Each wall is flat, endless, passes through zero and stands at right angles to its row. A trip goes straight from one point to another. List the walls that it crosses, first one first.

Walls:
(1): [-65   3]
(2): [-18 -20]
(3): [27 12]
(4): [  9 -25]
(5): [-38  20]
Trips:
[-15  -7] to [-3 -8] -> 5
[-17 -15] to [-18   9] -> 4
[-37  22] to [ -7 -26] -> 4, 5
[11 37] to [48 28] -> 5
[-15 -34] to [10  2] -> 1, 3, 2
[ 12 -52] to [ 49 -13] -> 3, 2

Walls:
(1): [-20  14  47  14   5 -34 -18  83 -22  18 -59]
(2): [ 30  40 -28 -10 -13 -43 -20  79  -8 -35 -13]
(3): [ 53  32   8 -23 -21 -46 -25 -20   6  -6 -23]
(4): [-41 -19  -7 -29  -4   2 -47  17  22  -8  26]
(5): [-11  11  26  41  18 -14  13  24   7  31   9]
(6): [ 36  39  15 -19 -24  62 -10   1  16 -29  31]
(7): [  4  27  61 -27 -58  -6   6  36  35  26 -13]
Trips:
[ 23 -45   9  29  31   1 -15  19   0 -15   6] to [ -8 -21   0  44  61 -28   7  13 -31 -40 -14] -> 4
[-29   7 -10  -6  33  28   9 -32 -37 -22  38] to [-18 -30 -64 -23 -21  -5  12  47 -59 -36 -11] -> 6, 2, 1
[ -3  27  -7   0 -52   2 -11 -29   6  -8 -19] to [ 16  -6 -20  -4  13   2  11  42  27 -30   5] -> 4, 1, 3, 7
[-37 -42  -3  38  18   2  15   9 -17  13 -12] to [ 11   5  -2  -9  23  47  -9  26   1  -9 -33] -> 6, 2, 5
[-11  -3  -2  46  -9 -43  10 -32  27 -46  26] to [ 25 -18 -21  20   3  10 -22 -20 -18   8 -45] -> 5, 1
[ 17  20 -26  63 -14 -11  12 -19   9 -20  -8] to [-50  14 -12  52  40  -1 -31  13  21 -11   3] -> 3, 1, 4
